Each row is a point. Each copy is the shape, with its points in the same order, turned, moved and blurred by noise. Some copies are also mirrored. Which?
In the rows, zero is written as 128.

Shape (7 x 2)
[[ 83 154]
 [ 92 151]
 [140 129]
 [144 133]
 [119  92]
 [150  49]
 [128 116]]
Copy 1 (7 x 2)
[[ 70 124]
 [ 83 129]
 [126 149]
 [129 156]
 [139 110]
 [193 106]
 [126 132]]
Copy 1 is: only turned
Copy 2 (7 x 2)
[[117  75]
 [123  81]
 [145 135]
 [149 132]
 [105 145]
 [ 95 198]
 [127 136]]
Copy 2 is: mirrored
Copy 3 (7 x 2)
[[122  78]
 [125  87]
 [143 132]
 [152 134]
 [ 99 148]
 [ 93 198]
 [126 141]]
Copy 3 is: mirrored
Copy 4 (7 x 2)
[[ 78  79]
 [ 93  84]
 [134 115]
 [138 117]
 [107 148]
 [129 194]
 [123 120]]
Copy 4 is: mirrored

Shape (9 x 3)
[[126 168 107]
 [ 53  91 131]
 [143 146 128]
 [181 140 135]
 [105 138 140]
 [172 160 136]
 [183 120 157]
 [108 122 164]
 [128 137  99]]
Copy 1 (9 x 3)
[[165 114 153]
 [ 64  83 161]
 [149 130 127]
 [160 155  99]
 [116 125 157]
 [168 157 121]
 [135 171  89]
 [ 97 140 146]
 [147  96 132]]
Copy 1 is: mirrored
Copy 2 (9 x 3)
[[126 155 107]
 [ 61  83 162]
 [142 146 139]
 [181 151 147]
 [107 141 153]
 [168 167 139]
 [182 142 176]
 [107 138 180]
 [132 126 117]]
Copy 2 is: only turned
Copy 3 (9 x 3)
[[111 150  87]
 [ 70 163 186]
 [143 150 109]
 [177 142 107]
 [115 173 134]
 [166 155  92]
 [191 154 132]
 [128 183 150]
 [115 129 113]]
Copy 3 is: only turned
Copy 4 (9 x 3)
[[151 151  94]
 [ 52 162 150]
 [141 125 121]
 [165  95 133]
 [100 122 116]
 [159  95 103]
 [147  69 144]
 [ 79 106 122]
 [139 143 119]]
Copy 4 is: mirrored

Shape (7 x 4)
[[ 85 104 145 111]
 [ 80 137 146 153]
 [140 143 153 139]
 [ 74 114  97  81]
 [114 129  69  91]
 [185 103 123 159]
 [138 155 153 123]]
Copy 1 (7 x 4)
[[104  84 161 144]
 [125 123 170 171]
 [147 129 125 137]
 [ 59 103 174 114]
 [ 56 139 138 101]
 [123 132  60 146]
 [150 132 135 119]]
Copy 1 is: only turned
Copy 2 (7 x 4)
[[105  72 147 128]
 [126 110 170 158]
 [147 133 144 121]
 [ 56  91 139 109]
 [ 56 131 126  97]
 [155 148  74 125]
 [138 138 147 105]]
Copy 2 is: only turned
Copy 3 (7 x 4)
[[111  85 124 136]
 [123 112 125 180]
 [ 99 151 154 148]
 [137  95  82 105]
 [155 137  96  88]
 [132 161 202 110]
 [ 90 157 138 143]]
Copy 3 is: only turned

Shape (11 x 6)
[[ 98 117 137  96 115 141]
 [196 188  97 140 129 112]
 [134 127  82 115 189 109]
 [128 122 136 100 144  44]
 [107 133 137  90 107 138]
 [106 112 131 135 221  99]
 [120 156 120 174 146 115]
 [118 115  92  87 108 114]
 [113 118  57 145 120 143]
 [100 107 129 119 134  92]
 [146 110 139 105 122 151]]
Copy 1 (11 x 6)
[[ 92 148 115 128 132 105]
 [209 134 135 111 107 167]
 [162  99 106 118  94  79]
 [134 122 123  42 133  89]
 [ 93 162 111 125 126 120]
 [163  97 121 122 140  32]
 [170 106 112 127 168 122]
 [ 95 122 101 101  96 124]
 [126  79  89 154 113 141]
 [106 110 110  91 145  94]
 [106 142 155 136 113 120]]
Copy 1 is: mirrored
Copy 2 (11 x 6)
[[106 107 117 130 155 122]
 [182 157 114  89  70 125]
 [149 154  47 129 118 158]
 [184  93  69 174 134 103]
 [106 103 123 120 141 109]
 [161 166  28 141 178 146]
 [156 189 112 134 134 105]
 [114 104 104 150 109 129]
 [ 95 168 108 154  99 153]
 [135 124  95 168 143 114]
 [137 104 131 115 149 154]]
Copy 2 is: only turned

Shape (12 x 8)
[[109 139  83  74 120 122 114 112]
 [170  79 170 106 177 127 121 121]
 [164 125 127 114 177 122 138 143]
 [ 98  89 118 103 120 207  86 169]
 [164 132 184 133 164 100 129 100]
 [148 174 125 117 156 142 143 100]
 [127 116 183 125 173 135 120 120]
 [ 89 123 114  79 111 118 131 154]
 [ 97 123 127  85 112 155  82 193]
 [102 157  81  83 102 111  73 139]
 [171 151 104 100  96 148 146 112]
 [142  87 150 168 156 149 127 136]]
Copy 1 (12 x 8)
[[ 75 150 132 164  96 117  83 132]
 [156 127  91 116 129 196 109 106]
 [138 129 107 152 162 158  97 133]
 [ 55  83 130  73 117 159  65 148]
 [187 153 124 130 128 166 134 120]
 [136 164 158 154 145 151 112 165]
 [162 132 147 103 138 177  98 106]
 [ 68 145 130 126 121 112  91  99]
 [ 72 119 112  73 128 106  59 131]
 [ 83 144 129 141  80  79  72 152]
 [ 86 163 117 146 129 146 141 175]
 [144  79 133 110 148 168 132 123]]
Copy 1 is: only turned
Copy 2 (12 x 8)
[[124 102  68 123  77 155 126 113]
 [159  86 172  93 151 123 145 109]
 [144 102 133 113 167 140 108 118]
 [ 88 165 104  67 122 153 197 103]
 [165 104 183 132 125 118  98 118]
 [169 145 110 132 119 128  84 118]
 [140 123 174  99 126 117 112  89]
 [ 79 105  85 117  94 131 131 111]
 [ 56 140 109  72 107 161 152 136]
 [ 96 119  80 126  66 192 123 134]
 [165 131  83 142 116 120 135 162]
 [134 140 166 133 163 134 154  88]]
Copy 2 is: only turned

Shape (15 x 9)
[[180 152 154  99 107 150 101 125  94]
 [150 177 134 116 190 131 122 133 128]
 [138 128 146 166 153 101  62 158 166]
 [ 80 134 107  96 136 141 121 158 178]
 [172 147  91 151 113 114 146 113  95]
 [ 94  92 175 126 175 158  66 167 134]
 [156 181 114 104 168 156 161  98 135]
 [ 91 124  97 131 145 160 121 105  91]
 [ 97 181 164 120 136  78  95 147 171]
 [ 92 149 143 124 189  95 107  82 143]
 [ 94 171 149 134 104 127 147  97 157]
 [166 105 138 150 116 119  83 113 136]
 [ 98 116 122 188 100 174 136  79 122]
 [143  87 105 132 182 123 147 158 108]
 [ 81  97 128 149 149 104 114 158 173]]
Copy 1 (15 x 9)
[[167 137 124  83 151 143 132  96  82]
 [127 149 125 134 166 104 110 157 100]
 [128  60  76 132 138 102 146 143 153]
 [110 123 168 145  92 137 122 172 154]
 [152 127  91 171 150 166  88  84  97]
 [ 93  49 168 109 163 117 168 152 130]
 [144 196 131 140 168 133  94 139 121]
 [ 87 114 164 157 165 188 101 127 113]
 [ 92 122  93 102  78  97 126 169 116]
 [ 56 141 109 122 150 117 110 122 142]
 [ 95 156 107 128  95 170 127 132 122]
 [143  89  96 129 148 151 140  84 144]
 [ 97 127 120 159 143 240 148 106 136]
 [133 106 160 189 163 112 115 106 116]
 [ 98  71 136 176 101 123 133 145 164]]
Copy 1 is: mirrored
Copy 2 (15 x 9)
[[131 190 147 144  60 116 145 161  99]
 [138 179 110 139 115 175 143 165 146]
 [188 125 109 139 126  86 144 164 164]
 [121 112 155  83 103 139 131 125 183]
 [118 120 104 152  84 148 140 151  74]
 [195 177 160  74 151  93 137 137 149]
 [103 170 131 157  99 200 126 134 134]
 [133 150 114  84 113 153 109 100  95]
 [107 149 106 127 112  89 153 164 201]
 [110 167  91 127 161 125  94 145 165]
 [ 75 143 127 144 112 113 148 100 154]
 [162 132 135 159 103  90 118 152 110]
 [127 125 122 137 120 109 130  49  83]
 [159 120 142  97 156 174 136 175  89]
 [147  94 133  89 159 105 139 133 164]]
Copy 2 is: mirrored

Shape (14 x 11)
[[136 177 111 173 116 134 136 113 143 160 114]
 [ 74 168 114 100 114 114 119  92 177 160 120]
 [142 103 136  96 151  86 103 171  95 128 191]
 [148  95 119 127 140  92  57 133 130 129 153]
 [ 78 116  94 128  92  77 120 144 155 167 127]
 [139  85 163 124 126  82  87 118  94 142 141]
 [142 150 121  95 125 145 169 138 113 102  96]
 [ 90 153 128 171 121 132 101 133 155 106 108]
 [122 159  72 129 132 174 145 102  94 110 108]
 [105 121 125 137 115 164 123 127 166 160 132]
 [121 112 139  80  44 103  75 142  94 154 169]
 [112  72 157 131 104  84  91 118  89 133 197]
 [165 115  90 103 126 150 163 120 118  96 106]
 [109 150  92 120 173 165 149 144 123 145  58]]
Copy 1 (14 x 11)
[[171 132 111 127 151 163 156 126 126 100 157]
 [125 147  52 114 115 148 140  97 162 113 113]
 [137 140 151 164  91  84 144 177 116 202  96]
 [138 166 136 144  92 116  89 156 134 183 132]
 [118 153  78 156 107 104 153 120 183 143 164]
 [123 126 139 164  59 134 119 149 110 184 147]
 [158  56 123 137 135 129 142 121 148 140  90]
 [109 130 137 114 132 154 124 150 155  98 147]
 [158  76  96 119 181 163 140 153 146 157 130]
 [111 136 105 108 150 122 135  95 123 139 145]
 [135 127 116  92  44  91 165 131 152 206 155]
 [ 97 135 119 146  58  93 141 184  96 196 155]
 [168  58 116 140 154 114  98 131 136 159 115]
 [135  93 122 166 190 179 140  98 165 147 104]]
Copy 1 is: only turned
Copy 2 (14 x 11)
[[ 87 147 138 132 131 176 142 116  97 125  83]
 [ 78  97 117 114 131 155 150  53 109 138 143]
 [132  94  85 156  99 106 149 198 140 134 164]
 [107  79 100 128 102 110  99 176  87 145 137]
 [ 95  54 130 117 110 122 185 108  96 118 114]
 [125 104 111 134 148  81 123 175  85 127 153]
 [123 154 177 107 116 164 156 143 148 146 157]
 [103  97 131  90 132 196 128 133  84 102 128]
 [125 178 163 100  70 166 127 110 118 107 137]
 [127 108 108  92 134 152 135 103 127 134  94]
 [ 71  81 117 110 130  54 134 158 159  92 141]
 [144  74  95 153 135  76 116 168 111  80 150]
 [148 147 191 114  92 147 127 143 142 155 134]
 [127 172 140  66  93 182 180 116  93 164 135]]
Copy 2 is: mirrored
Copy 3 (14 x 11)
[[119 115 135  73 134 134 160 149  76 125 120]
 [109 146 157  75 167 130 150 179 162 135 143]
 [ 93 182  94 172 117 102 105 136  95 191 177]
 [116 180 113 146 129 109  95 158 103 196 104]
 [111 118 116  85 116  96 142 167 158 189 145]
 [162 176 132 145 131 101 111 143  92 209 148]
 [139 143 129 131 111 111 127 117 118  73 162]
 [115 122 157 131 121 126 174 157 122 141  91]
 [118 104 136 119 162 120 120  86 112  88 123]
 [118 129 144 100 117 176 133 144 134 153 130]
 [ 99 189 173  96 100  83  95 110 126 214 169]
 [128 186 123 147 132 109 136 106 110 246 154]
 [149 148  98 125 119 119 103  92 122  87 132]
 [136  73 132 137 139 134 106 158 119  79 143]]
Copy 3 is: only turned
